Every row gives one point. Any point is a mix of the corners, with weights that add up to 1. It lies inside the corners' shape when no weight is negative. Say inside or outside, and name the corners with a negative weight.

Corners:
(1): [ 0.10 -0.16 -0.50]
(2): [-0.04  0.96  0.37]
(3): [ 0.25 -0.16 -0.04]
(4): [-0.60 -0.52  0.32]
Points:
[-0.06  0.79  0.32] => inside
[-0.05  0.73  0.55] => outside (1)
[-0.20 -0.15  0.28] => outside (1)
[ 0.03 -0.11 -0.21] => inside
[ 0.28  0.64 -0.13] => outside (4)
[0.03 0.53 0.21] => inside
[-0.29 -0.28  0.19] => inside

Corners:
(1): [-0.35 -0.17  0.75 -0.27  1.10  0.13  0.41 -0.59  0.04]
(2): [ 0.80  0.43 -0.94  0.20 -0.61  0.52  0.58  0.36 -0.59]
(3): [ 0.67  0.01 -0.59  0.42 -0.42  0.45 -0.37  0.83 -0.88]
(4): [ 0.52  0.85 -0.09  0.17 -0.55  0.47  0.13  0.91 -0.27]
(5): [-0.31 -0.07 -0.31  0.08  0.48  0.13  0.12 -0.31  0.98]
(6): [-0.47 -0.25  0.48  0.14 -0.08 -0.09  0.25 -0.63  0.27]
(7): [-0.14  0.14 -0.29 -0.76 -0.07 -0.17 -0.06 -0.14  0.24]
(8): [ 0.35 -0.46  0.50 -0.22  0.35 -0.18  0.23 -0.30  0.73]
(9): [ 0.12 -0.14  0.41 -0.37  0.19  0.69 -0.14 -0.68  0.37]
(10): [-0.32 -0.48  0.12 -0.56  0.13  0.54  0.47  0.09  0.41]
Points:
[-0.10  0.01 -0.29  0.04  0.01  0.26  0.24  0.31 -0.16] => outside (8, 9)
[-0.06 -0.08  0.39  0.01  0.20  0.17  0.58 -0.42  0.61] => outside (3, 7)
[-0.02 -0.12  0.20  0.01  0.07  0.40  0.26 -0.07  0.16] => outside (7)
[ 0.13  0.23  0.25  0.06 -0.01 -0.03  0.21 -0.27  0.34] => outside (3, 10)
[ 0.38  0.63 -0.66  0.23 -0.38  0.27  0.10  0.15 -0.53] => outside (8, 10)
[-0.14 -0.34 -0.04 -0.45  0.20  0.06  0.14 -0.40  0.32] => outside (4)
[ 0.27  0.19 -0.81 -0.29  0.06  0.61  0.04  0.11 -0.21] => outside (4, 6, 8)
[ 0.15  0.25 -0.08 -0.26 -0.14  0.17  0.07  0.15  0.09] => inside
[ 0.30  0.46 -0.44  0.16 -0.18 -0.06  0.53  0.20  0.10] => outside (3, 9, 10)

Corners:
(1): [-0.32  0.58  0.64 -0.01 -0.11 -0.08 -0.65  0.19 -0.28 -0.12  0.00  0.78
  0.34  0.01]
(2): [ 0.18 -0.51 -0.32  0.52 -0.78 -0.21 -0.31 -0.15  0.46  0.19 -0.52 -0.51
 -0.80 -0.30]
(3): [-0.41  0.65  0.49 -0.24 -0.03  0.65 -0.09 -0.04  0.21 -0.34  0.73  0.38
  0.36 -0.15]
(4): [ 0.17 -0.80  0.40 -0.09 -0.10 -0.01  0.01  0.05 -0.29  0.13 -0.25 -0.40
 -0.39 -0.52]
(5): [-0.15 -0.17 -0.47 -0.11 -0.06 -0.19 -0.30 -0.95  0.37  0.00 -0.56 -0.23
 -0.23 -0.08]
(6): [ 0.28 -0.42 -0.69 -0.01 -0.35  0.38  0.05  0.23 -0.16  0.32 -0.50  0.05
 -0.43 -0.36]
(7): [-0.41 -0.05 -0.10 -0.65 -1.01 -0.38 -0.22 -0.72  0.12 -0.19  0.26  0.27
 -0.48 -0.49]
(8): [-0.04 -0.07 -0.54  1.02  0.21 -0.04  0.89 -0.19 -1.25  0.12  1.20 -0.56
  0.27 -0.49]
(9): [-0.66  0.12  0.37 -0.24  0.00 -0.05 -0.13  0.33  0.01  0.49  0.07  0.30
 -0.40  0.23]
(10): [-0.44 -0.93 -0.16  0.00 -0.72 -0.44  0.00 -0.28  0.76 -0.21 -0.45  0.04
  0.15 -0.13]
(11): [-0.13  0.52  0.57 -0.81 -0.36 -0.18 -0.60  0.71  0.05 -0.13 -0.19 -0.17
  0.43  0.65]
(12): [-0.29 -0.30 -0.39  0.02 -0.19 -0.28  0.17  0.15  0.08 -0.49 -0.59 -0.15
 -0.79 -0.44]
(13): [-0.48  0.25  0.41 -0.25 -0.03  0.55 -1.07  0.45 -0.38 -0.18  0.36  0.40
  0.20  0.90]
(14): [-0.12 -0.48 -0.33 -0.39 -0.19 -0.41 -0.73 -0.04  0.64  0.01 -0.01 -0.02
 -0.29 -0.61]
(15): [ 0.91 -0.08 -0.14  1.15  0.70  0.12  1.10 -0.24 -1.03 -0.16  1.70 -0.04
  0.13  0.11]
Points:
[-0.13 -0.07  0.13 -0.09 -0.28 -0.05 -0.13  0.19 -0.09 -0.08  0.10  0.00
 -0.16 -0.08] => outside (5)
[-0.09  0.01  0.08  0.06 -0.17 -0.01  0.08  0.07 -0.29 -0.11  0.19 -0.07
 -0.01  0.06] => outside (14)
[-0.11 -0.08 -0.12 -0.02 -0.29 -0.05 -0.25 -0.21  0.09  0.05  0.15  0.05
 -0.10 -0.10] => outside (4, 12)
[-0.19 -0.02  0.03 -0.18 -0.15 -0.02 -0.11 -0.03 -0.08 -0.11  0.24  0.17
  0.04 -0.17] => outside (2)
[-0.21  0.15  0.31 -0.03 -0.15 -0.02 -0.39  0.11 -0.18 -0.06  0.05  0.30
  0.08 -0.01] => inside
[-0.03  0.01  0.13  0.01 -0.14  0.02 -0.20 -0.02 -0.09  0.07  0.40  0.09
  0.11  0.01] => outside (12)
[ 0.24 -0.18  0.29 -0.15 -0.24  0.13 -0.42 -0.07  0.13 -0.06  0.11  0.24
  0.10  0.07] => outside (8, 9, 12)

Corners:
(1): [ 0.60  0.69  0.55  0.05  0.34  0.33  0.11  0.45  0.03 -0.17 -0.73 -0.47
  0.61  1.02  0.44  0.03 -0.27 -0.71 -0.29 -0.38]
(2): [ 0.46 -0.23  0.14 -0.23  0.21 -0.08 -0.94 -0.46 -0.31 -0.66  0.14 -0.13
  0.40  0.59 -0.35  0.08 -0.07 -0.13  0.48  0.25]
(3): [-0.36  0.10  0.72 -0.79  0.62  0.66 -1.08 -0.17 -0.41  0.49  0.86 -0.05
 -0.08  0.01 -0.44 -0.18  0.24  0.46 -0.97  0.95]
(4): [ 0.20  0.24 -0.01 -1.22  0.78 -0.67 -0.56  0.02 -0.14  0.10  0.48  0.01
  0.56  0.68 -0.47 -0.65  0.15  0.09 -0.42  0.49]
(5): [-0.01 -0.50 -0.14  0.73  0.23  0.09 -1.07  0.01 -0.61  0.39 -0.69 -0.28
 -0.01 -0.11 -0.35 -0.97  0.13  0.70  0.23 -0.17]
(6): [ 0.17  0.20  0.12 -0.09  0.14 -0.48 -0.30 -0.67 -0.27 -0.22 -0.23 -0.34
 -0.20  0.06  0.39 -0.19  0.41  0.17  0.18 -0.26]
(7): [ 1.10  0.20  0.17 -0.52 -0.09 -0.23 -0.32  0.42 -0.34  0.79  0.43  0.20
 -0.28  0.41 -0.01  0.24  0.23  0.12  0.49 -0.06]
(8): [ 0.35  0.10 -0.35  0.58  1.03 -0.03 -0.56  0.54  0.14 -0.06 -0.38  0.16
  0.08 -0.74 -0.32 -0.41  0.32  0.29 -0.56  0.08]
(9): [ 0.44 -0.74 -0.44  0.55  0.20 -0.24  0.11 -0.45  0.28 -0.31 -0.07 -0.18
  0.28  0.19  0.25 -0.26 -0.31 -0.09 -0.71 -0.13]
(10): [ 0.00 -0.40  0.02  0.78  0.09 -0.38 -0.17  0.04  0.18 -0.07  0.28  0.42
  0.72 -0.35 -0.45 -0.16  0.39 -0.21  0.15 -0.56]
(11): [-0.52 -0.06 -0.22 -0.10  0.41 -0.21 -0.37  0.00  0.92 -0.42  0.14  0.61
  0.10 -0.37  0.79  0.03  0.12  0.80 -0.08  0.36]
(12): [ 0.10 -0.17  0.17 -0.26 -0.10  0.12 -0.59  0.73 -0.41 -0.49 -0.09 -0.72
  0.19 -0.14  0.27 -0.19  0.59  0.51  0.17 -0.13]
(13): [-0.84 -0.32 -0.07 -0.56  0.75 -0.56  0.19 -0.36 -0.32 -0.09  0.30  0.64
 -0.32 -0.06  0.80  0.31  0.67 -0.25  0.01  0.07]
(14): [ 0.19 -0.30 -0.34 -0.45  0.77  0.23  0.15 -0.88  0.27  0.17 -0.66 -0.41
 -0.12 -0.06  0.17  0.51 -0.38  0.25 -0.33 -0.52]
(15): [-1.11 -0.04 -0.45 -0.08  0.69 -0.11 -0.21 -0.54 -0.03 -0.02  0.15 -0.53
 -0.44 -0.44 -0.02  0.31 -0.52  0.11 -0.47  0.27]
(16): [-0.17  0.58  0.16 -0.04 -0.08  0.35 -0.44  0.66  0.20  0.00 -0.13 -0.09
 -0.44  0.80 -0.37  0.24  0.74  0.90 -0.39 -0.07]
(17): [ 0.60  0.30 -0.54  0.17 -0.11  0.72 -0.39 -0.59 -0.62  0.62  0.39  0.70
  0.04  0.03 -0.64  0.13 -0.15  0.36 -0.19 -0.17]
(18): [ 0.03 -0.66  0.02  0.70 -0.25 -0.97 -0.52 -0.70 -0.57 -0.19 -0.65  0.07
  1.05 -0.44 -0.65  0.05 -1.24 -0.35 -0.39  0.79]
(19): [-0.08 -0.22  0.32 -0.50  0.24  0.00  0.39 -0.33 -0.44 -0.43  0.29 -0.15
 -0.58  0.49  0.15  0.05 -0.59  0.20 -0.70 -1.23]
(20): [-0.03  0.00  0.07 -0.10  0.59  0.18  0.64 -0.24 -0.01 -0.34  0.27  0.00
 -0.31 -0.07 -0.38 -0.19  0.13  0.08  0.06  0.01]
(21): [-0.56  0.31  0.35  0.31  0.44 -0.42 -0.31 -0.87 -0.59 -0.26  0.08 -0.12
  0.63  0.70  0.41  0.89 -0.23  0.57  0.23  0.81]
Points:
[ 0.22 -0.18 -0.10 -0.06  0.23 -0.03 -0.65 -0.25 -0.34  0.16  0.13 -0.17
  0.22  0.08 -0.49  0.06 -0.23  0.42 -0.24  0.12] => outside (1, 6, 11, 13, 20)
[-0.12 -0.07  0.10  0.18  0.29 -0.40 -0.26  0.04 -0.10 -0.36 -0.06 -0.13
  0.20  0.21  0.09 -0.10  0.06  0.08  0.02  0.03] => outside (3, 14, 17)
[ 0.00 -0.11 -0.03 -0.14  0.39 -0.11 -0.16 -0.34 -0.14 -0.05 -0.03 -0.06
  0.00  0.13  0.10  0.11 -0.04  0.18 -0.18 -0.09] => inside
[-0.07  0.01 -0.17 -0.43  0.49 -0.03 -0.20 -0.25 -0.09  0.00  0.15 -0.08
 -0.46  0.08  0.06  0.04  0.45  0.63  0.15 -0.41] => outside (1, 3, 9, 18)
[ 0.19  0.00 -0.02  0.15  0.19 -0.11 -0.32 -0.10 -0.18 -0.01 -0.16 -0.11
  0.19  0.16 -0.11 -0.02 -0.11  0.15 -0.04 -0.06] => outside (3, 13)
[ 0.06 -0.09 -0.11  0.06  0.31 -0.11 -0.17 -0.04 -0.05 -0.16 -0.15 -0.10
  0.12  0.11  0.02  0.06 -0.01  0.18 -0.11 -0.13] => outside (3, 6)
[ 0.02 -0.04 -0.02 -0.15  0.51 -0.04 -0.18 -0.07 -0.26  0.11  0.01 -0.19
  0.02 -0.03  0.08 -0.18  0.20  0.22 -0.22 -0.17] => outside (2, 11, 16, 18)
[ 0.17 -0.15 -0.06  0.02  0.26 -0.14 -0.20 -0.16  0.02 -0.07  0.01  0.00
  0.09  0.14  0.13 -0.04 -0.05  0.16 -0.22 -0.04] => inside
[ 0.35 -0.29 -0.41  0.33  0.36 -0.44 -0.16 -0.67 -0.14 -0.06 -0.03  0.10
  0.29 -0.05 -0.22 -0.07 -0.43  0.25  0.16 -0.03] => outside (1, 3, 12, 13, 16)
